Rows are points. Each copy is the shape, with its points in the same order, stretched, turned, moved and blurred by noise. Some copies are also mirrored. Which?
(in the rows, 128 means zero)

Shape:
[[140,155,119],
[127,135,136],
[138,92,112],
[114,93,142],
[118,176,118],
[88,108,143],
[105,110,143],
[151,87,143],
[99,99,68]]
Copy 1:
[[123,144,102],
[124,134,125],
[104,96,118],
[114,104,149],
[110,170,108],
[100,126,160],
[111,124,150],
[137,86,134],
[41,113,110]]
Copy 1 is: only turned
Copy 2:
[[118,118,98],
[133,110,135],
[168,161,145],
[172,120,166],
[81,103,107],
[147,107,187],
[148,111,167],
[194,128,142],
[119,198,164]]
Copy 2 is: mirrored
Copy 3, 9 rows:
[[147,157,108],
[126,134,123],
[139,100,125],
[109,94,135],
[130,175,90],
[82,110,112],
[100,109,123],
[138,98,155],
[135,88,66]]
Copy 3 is: only turned
Copy 4, 9 rows:
[[118,144,108],
[118,145,135],
[158,118,143],
[125,123,176],
[91,129,100],
[97,104,176],
[110,122,164],
[156,152,161],
[135,53,128]]
Copy 4 is: only turned

Shape:
[[120,109,128,150],
[146,232,152,117],
[143,130,136,151],
[129,117,112,141],
[125,145,142,101],
[114,114,155,148],
[86,135,144,96],
[143,127,138,105]]
Copy 1:
[[127,132,106,131],
[76,200,81,64],
[130,157,99,120],
[134,129,111,113],
[91,147,145,112],
[110,151,112,150],
[68,125,146,127],
[110,154,152,111]]
Copy 1 is: only turned
Copy 2, 8 rows:
[[116,102,114,118],
[114,121,206,24],
[119,98,139,110],
[142,111,117,119],
[123,137,159,105],
[91,113,133,113],
[107,156,137,100],
[135,131,156,126]]
Copy 2 is: mirrored

Shape (12 x 6):
[[126,80,131,112,148,143],
[125,166,178,103,88,96],
[122,104,153,140,144,134],
[125,126,156,136,168,129],
[133,129,80,115,147,144],
[144,112,95,131,85,159],
[149,103,162,107,135,143],
[132,167,160,121,88,85],
[160,141,132,118,102,128],
[102,161,150,105,105,86],
[126,100,131,129,152,71],
[130,106,180,141,175,132]]
Copy 1 (12 x 6):
[[124,117,135,97,126,181],
[78,127,144,107,135,76],
[128,137,149,116,108,154],
[144,154,151,100,105,136],
[156,113,93,115,122,134],
[127,81,111,166,142,140],
[122,111,160,100,139,153],
[86,120,139,117,109,67],
[123,92,138,126,128,102],
[85,140,119,99,115,90],
[107,130,132,75,53,131],
[135,156,176,93,103,152]]
Copy 1 is: mirrored
Copy 2:
[[90,94,149,95,132,157],
[161,182,168,110,113,174],
[113,111,164,118,145,155],
[121,120,141,116,166,168],
[107,101,107,131,115,121],
[129,92,167,135,70,95],
[128,109,158,84,137,164],
[154,185,168,120,120,147],
[145,133,153,110,111,124],
[132,182,149,125,118,171],
[78,156,148,104,171,143],
[118,114,160,103,178,180]]
Copy 2 is: only turned
Copy 3, 12 rows:
[[157,105,113,93,147,123],
[80,151,169,135,108,174],
[142,112,114,121,154,149],
[158,131,122,132,154,167],
[168,126,97,135,110,95],
[119,83,108,129,93,108],
[153,106,148,99,122,148],
[78,143,167,154,115,158],
[120,110,153,139,100,142],
[84,162,149,130,125,143],
[130,129,165,141,180,98],
[160,114,136,125,167,182]]
Copy 3 is: only turned
Copy 4, 12 rows:
[[120,137,140,90,119,97],
[128,156,155,221,140,78],
[108,133,157,125,128,115],
[85,164,156,125,134,130],
[118,143,77,103,99,124],
[173,88,95,127,103,118],
[138,155,163,119,144,101],
[121,135,137,221,152,88],
[152,135,117,158,143,110],
[101,155,128,205,118,80],
[73,126,126,143,165,84],
[85,167,186,116,150,125]]
Copy 4 is: only turned

Shape:
[[59,114,132,129,150,172,128,116,154],
[131,117,108,128,141,111,138,132,64],
[125,115,107,132,82,127,124,173,112],
[106,108,128,135,152,122,109,106,156],
[96,139,136,87,152,118,128,126,168],
[137,130,120,139,156,110,145,132,159],
[140,150,113,117,110,116,122,113,29],
[148,141,117,142,164,152,122,144,162],
[122,128,162,133,131,129,146,137,151],
[105,134,109,102,65,114,138,101,143],
[141,160,202,138,153,128,10,110,147],
[149,122,155,104,112,138,124,118,146],
[135,104,108,104,133,125,136,129,128]]
Copy 1 (13 x 9):
[[162,147,121,122,137,180,125,118,100],
[107,102,108,153,135,142,171,167,147],
[107,123,141,176,112,129,170,120,135],
[165,101,145,125,140,155,96,125,96],
[152,105,107,125,178,150,121,66,88],
[161,101,138,139,150,127,140,111,142],
[63,112,128,153,151,122,170,180,136],
[189,110,149,121,123,119,168,115,127],
[117,125,128,125,140,112,116,105,153],
[102,127,137,176,186,126,100,95,93],
[127,76,222,52,116,111,62,116,55],
[126,116,118,127,136,84,103,109,116],
[151,105,97,153,136,128,141,122,114]]
Copy 1 is: mirrored
Copy 2 (13 x 9):
[[148,158,157,143,88,152,80,117,100],
[67,125,99,144,141,155,176,134,136],
[121,127,74,151,131,126,132,156,144],
[139,170,156,131,128,123,108,101,128],
[180,156,145,119,148,153,106,95,101],
[128,152,140,95,137,145,136,131,140],
[49,108,71,154,150,144,217,130,103],
[124,132,158,90,154,127,102,144,119],
[152,125,140,111,103,134,133,120,128],
[153,157,90,145,114,138,169,147,96],
[149,133,162,122,165,33,72,32,96],
[161,121,138,132,130,112,153,123,113],
[131,138,132,136,147,143,148,132,131]]
Copy 2 is: only turned
